Each row is a point. A path goes straight from each point to the next, and from the last back to the first. The post is the endless flat space through its rows: a point in 2 columns, a line in 3, a plane in 4, and so on, so that a path can go around it. How many times does the path go around the post? Going back the other way cancels.
In the rows, 100 means zero.

Post (2 x 3):
62 114 92
155 113 96
Path:
172 76 71
155 111 38
143 175 68
50 171 135
149 136 108
150 111 139
82 90 96
107 82 70
144 117 30
158 175 79
84 162 131
66 127 119
84 136 110
74 93 128
115 91 95
132 85 55
44 132 63
127 148 95
154 128 152
163 93 128
115 79 93
111 100 53
103 158 47
192 171 117
24 133 134
115 49 124
Times around: 4

Post (8 x 9):
81 94 64 94 104 59 107 118 94
86 108 77 124 100 114 79 86 92
70 81 95 120 116 66 68 107 100
47 83 121 5 153 110 121 158 47
105 72 86 144 97 104 85 115 103
50 81 121 105 42 23 79 71 27
103 104 113 131 91 88 91 101 119
103 105 83 145 121 76 83 104 81
Path:
81 87 60 74 69 80 77 103 64
111 157 88 41 68 70 106 77 106
136 59 125 174 87 68 60 155 76
69 101 82 83 70 163 107 131 95
67 102 123 154 116 62 82 111 116
48 110 82 93 168 104 89 65 50
96 93 32 120 96 121 125 116 83
80 51 153 122 50 138 91 128 110
92 145 121 145 87 103 109 67 63
118 39 163 162 121 42 98 121 93
128 112 137 123 54 17 106 64 87
103 78 106 104 121 83 131 120 151
50 62 94 95 133 72 110 119 105
88 106 96 133 86 86 70 63 97
111 89 119 117 135 72 68 108 136
78 78 105 93 168 112 81 112 88
56 96 107 85 88 87 148 115 94
63 46 132 102 80 89 87 138 122
85 162 127 133 86 23 63 101 117
Times around: 0
